Rows are points. Two turns around zero, p and q, are shown by what they do to some points. Where does a point land after both, in the order given? Backwards means that the second turn is done in reverse. Each puzzle has new turns, and all numbers are rounded.
In the rows, 128 means zero.

Turn p:
[111 128] -> [117 141]
[186 100] -> [143  65]
[116 130] -> [122 139]
[ 96 165] -> [137 176]
[131 118] -> [122 119]
Turn q:
[119 126] -> [121 122]
[155 164] -> [135 172]
[124 140] -> [119 137]
[155  80] -> [174  98]
[ 86 130] -> [ 90 110]
Where do these land?
p, then q: [ 98 111] -> [ 94 124]
p, then q backwards: [116 158] -> [155 146]
q, then p: [171 116] -> [163 100]

Turn p:
[120 125 166] -> [113 120 163]
[108 122 129] -> [112 115 124]
[ 90 113 125] -> [ 99 101 116]
[185 111  86] -> [196 134 102]
[138 168 133] -> [122 169 134]
Turn q:
[123  73 112] -> [123  78 101]
[ 81 135 159] -> [ 85 125 165]
[147 161 119] -> [145 163 125]
[166 152 139] -> [166 151 140]
[123 119 111] -> [121 123 110]
Where do these land?
q, then p: [109 146 123] -> [103 138 124]
q, then p: [103 120 102] -> [110 117  98]
q, then p: [184 114 109] -> [186 142 115]
p, then q: [115 132 178] -> [108 113 174]

Turn p:
[ 83  47 134 149] -> [155 117 135 218]
[154 133 132 145] -> [146 149 130 112]
[111 143 118 129] -> [107 131 116 130]
[113 146 147 129] -> [104 136 144 128]
[131 160 109 126] -> [109 134 107 104]
[176 139 129  89] -> [147 101 136  75]
Turn q:
[107 136 117 133] -> [119 140 116 144]
[102  83 127 130] -> [ 80 107 130 132]
[ 96 171  76 137] -> [128 178  77 152]
[166 110 165 142] -> [151  83 152 114]
[135 114 169 116] -> [130 110 170 127]
[163 154 114 111] -> [160 149 123  98]
Where do these land?
p, then q: [128 100 114 176] -> [172 126  92 128]
q, then p: [105 139 189 107] -> [129 168 184 133]
p, then q: [131 132 123 137] -> [133 137 123 127]
q, then p: [136  97 109  83] -> [ 87  89 143 129]
q, then p: [158 113 116 137] -> [143  95 120 127]
p, then q: [111 187 117 129] -> [ 98 177 128 152]

Turn p:
[129 151 100 152 148  96] -> [139 126 115 144 126  76]
[ 80  80 139  74  90 104] -> [ 85 145 128  49  97 147]
[128 142 117 150 119 162] -> [132 134 114 165 121 147]
[148 154 144 115 125 128] -> [125 137 160 141 142 126]
[179 138 110 150 134  97] -> [181 136 142 138 135  92]
[130 130 130  95 150 188] -> [107 135 115 141 177 172]
[101 102 157 160 129 120] -> [125  82 123 117  97 136]
Turn q:
[157 126 121 112 135 114] -> [128 111 106 110 142 117]
[117  85 170  95 122 140] -> [145  94 146 101  87 157]
[105 104 101 138 140 143] -> [ 92 124 158 135 123 123]
[ 88 129 102 116 115 137] -> [ 92 152 133 131 100 134]
[185 112 116 125 106 161] -> [118 106 118 106 176 169]
[130 209 168 157 163  93] -> [200 177 115 147 143  73]
[115 131 117 152 115 107] -> [120 132 119 164 125 122]
Where do these land?
q, then p: [ 93 141 123 114 119 101] -> [128 156 131 140  91 115]
p, then q backwards: [ 93 122 162 118 119 174] -> [126  90 105 124  82 152]
q, then p: [123 106 128 158  96  93] -> [160 112  95 141  95 136]
q, then p: [134 105 144 142 158  75] -> [174 118 129  89 103 110]
q, then p: [151 130 105 104  84 144] -> [102 147  84 142 148 145]
q, then p: [186 167 140 147 158 153] -> [139 109 140 127 202  98]
q, then p: [117 125  94 113 162 155] -> [ 79 117 146 108 128 116]

Turn p:
[148 102 156 151 120 135] -> [137 104 123 167 136 143]
[124 137 127 102 103 117] -> [116 134 133 127  95 114]
[148 139 109 140 134 142] -> [148 153 127 131 139 136]
[ 42  31 124  93 122 139] -> [ 75  52 112  72  90 198]
[150 154 115 147 138  94] -> [154 144 109 129 141  89]
[158 149 122 113 143 131] -> [155 147 152 127 129 115]
[143 165 126 162 117 140] -> [127 167 119 156 152 119]
[110 146 145 116 147 125] -> [111 122 149 115 141 110]
Turn q:
[153 128 127 116 107 128] -> [154 123 137 123 115 112]
[150  85 147 103 165  69] -> [131  43 111 150 131 139]
[107 126  93 107 116 150] -> [136 149 109  86 128 137]
[ 71 116 120 164 123 103] -> [ 63 135  97 125 122 119]
[138 116 126 181 112 152] -> [127 169 112 164 107 112]
[141 122 156 107 118 126] -> [139 108 152 128 108 135]
[130 207 102 128 126 166] -> [143 187 165 103 178 115]
[134 123 152 118 156 130] -> [131 111 140 145 135 155]
Where do these land?
p, then q backwards: [117 135  43 116 120  82] -> [109  99  61 113  71 153]
q, then p: [196 158 161 177 113 124] -> [140 106  88 182 168  78]
q, then p: [104 108 169 112 143 144] -> [ 96 133 141 148 129 170]
p, then q: [122 104 164 136 123 107] -> [116 121  88 141 107 130]
q, then p: [155 139 155 112 119 148] -> [133 120 144 172 130 123]
p, then q backwards: [103  94 115 121 128 149] -> [ 98 109 138  99 142 135]
q, then p: [121 134  98 121 158 130] -> [148 136 144  98 143 138]
q, then p backwards: [107 151 121 130 121 140] -> [113 152 115 123 135 141]

Turn p:
[142 134 112 143 132 140 121 150] -> [132 137  96 133 138 126 115 129]
[123  90 143  54  95 152 108 129] -> [139 109 132  81 110 195 168 141]
[143 119 141 137 142  90 141 135] -> [138  99 127 146 112 100 130 117]
[117 137 118 149 138 138 136  31] -> [126 146 212 158 156 140  95 137]
[116 128 123 147 100 100 130 132] -> [135 141 134 122 112 113 124  91]
[106 128 117 143 137 114 155 131] -> [111 120 137 117 133 100 110 114]
[105 118 127 131 145 151 118 126] -> [120 137 132 110 126 130 111 156]
[198 130 139 139 129 131 115 144] -> [151 117  86 181 125 145 134 128]
[141 149 144 140 122 153 132 151] -> [103 144  98 146 125 134 135 131]
[114 141 110 121 139 114 143 140] -> [122 121 125 112 148 103 132 120]
[103 134 135 104 129 123 110 139] -> [131 136 130 100 122 121 153 141]
Turn q:
[144 153  92 126 173 146 138 145] -> [118 172 128  83 138 108 110 124]
[118 141 139  93 136 125 108 103] -> [145 115 141 119 134 104 164 136]
[102 112 134 154 114 108 103 137] -> [128 119  98 167 116 121 124 142]
[114 116 107  97 114 105 152 114] -> [131  84 138 110 145 125 112 146]
[150 131 163 158 127 101 143 119] -> [150 125 111 126  93 167 133 119]
[135 139 127 138 120 164 155 108] -> [112 141 138 116 153 164 141 123]
[177 145 133 143 132 123 152 124] -> [134 137 125  96 112 159 123  94]
[109 151 152  98 108 139 137 132] -> [105 112 160 126 116 128 157 143]
[125 100 116 145 101 106 102 138] -> [128 105 102 164 126 117 108 116]
[106  92 118 128 155 162  90 160] -> [130 169 140 172 146  87 109 137]
Where do these land?
p, then q backwards: [177 148 152 117  86 154 165 121] -> [137 129 150 169  65 160 123 117]
p, then q: [137 106 134 148 136 136 116 106] -> [118 139 122 154 116 126 136 104]
p, then q: [ 76 137  85 168 129 110 122 102] -> [160 116 120 112  86  94 181 121]
q, then p: [149 117 130 118 123 121 147 166] -> [143 155 142 126 100 146 144 134]
q, then p: [113 140 141 110 106 140  87 133] -> [111 115 149 132 109 100 111  99]
q, then p: [105 123 128  96 125 144 130 104] -> [113  94 117 134 110 109 128 143]
p, then q: [120 138 156 139 157  97 122 170] -> [120  82 103 118 112 127  90 132]
p, then q: [122 111  98 157 157 159 132 106] -> [135 157 119 154 111  81 142 119]
p, then q backwards: [139 146 110 117 136 108 130 129] -> [129 120 118 116 129 134 107 104]
q, then p: [141 113 146 108 125 111 129 143] -> [140 130 132 142  99 147 133 118]

Turn p:
[148 106 152 133 103 131 143 169 146] -> [147 124 164 154 119 104 125 111  96]
[130 150 109 133 107  96 123 103  90] -> [ 69 138 108 137 137 135 129 143 129]
[113 117 157 144 172 115 171 144 155] -> [146  90 148  87 109 136 101  95 109]
[135 122 117 127 125 105  61  57  93] -> [100 161  48 144 137 169 162 137 133]
[106 128  71 143 137  91  50  95  97] -> [105 124  40 149 130 162 132 188 137]
[175 143 127 124 131 166 136 154 115] -> [139 128 167 163 158 131 125 112 156]
[124 101 126 124 127 159 191 142 163] -> [155  98 167  96 137  81 140 105 123]
[132 159 138 147 106 155 124 130 147] -> [129 141 140 145 100 107 126 117 161]
[102 121 158 114 124 161 156 155 116] -> [143 130 186 108 115 132 147 135 123]
[115 134 125  91 147 100 125 130 160] -> [147 147 111  96 137 123  91 136 112]
Turn q:
[146 108 127 116  63  96 171 122  84] -> [ 84 114 169  82  72 150 140 115 123]
[127 149  95 169 153 140 127 117 102] -> [176 140 119 134 124 142 136  88 110]
[140  88 164 161 144 112 161  97 154] -> [128  88 177 181 125 131 147 134 141]
[ 93 166 141  92 120 104 114 144 147] -> [ 88 147 109 121 153 114  83 120 146]
[137 110  98 148 133 155 109 160 170] -> [142 167 113 156 140 137 150 169 106]
[164 146 122  96 119  84 103 105 164] -> [112 162 130 131 111 101 129 135 197]
[ 97 104 108 140 157 159  85 138 132] -> [153 130  81 156 134 107 128 144  89]
[116 172 160 146 139 168 100  84 116] -> [188 100 113 126 136 135  75 122 148]
[137 102 148 117 116 106 140 173 103] -> [ 95 125 161  99 133 106 141 136  97]
[124 136 116  95 136 156 172 139 107] -> [113 106 108  93 153 159 152 116 123]
Where do these land?
p, then q: [150 125 136  72 149  84 109 127 121] -> [179 134  89  97 150 111 127 104 126]
q, then p: [165 132 102 130 124 139 120 136 124] -> [119 143 155 128 148 110 109 117 139]
p, then q: [144 128 125 167  92 126  82 134 147] -> [140 167 156 147  91 155 121 114 108]
q, then p backwards: [ 99 151 134 143 146 127  98 154  74] -> [143 105 141 104 136  92 154 130 182]
q, then p backwards: [ 99  99  95  94 128 120 175 104 111] -> [128 111 137 185 132 111 137  81  99]
q, then p: [131  95 124 147 186  97 188  99 117] -> [106  87 121  88 115 121 175  66 110]
q, then p: [ 91 166 105 165 126 151 119 185 150] -> [114 125 131 148 138 185 116 145 196]
p, then q backwards: [161 132 149 126  88 123 157  86 149] -> [117 137 100 116 156  68 125 148 109]
p, then q: [124 119 174 108  89 162 101 155 132] -> [145 136 187  95 139 156 102 120 144]
q, then p: [116 133 136 129 153 150 131 100 156] -> [152  90 111 144 129 120 128 115 136]
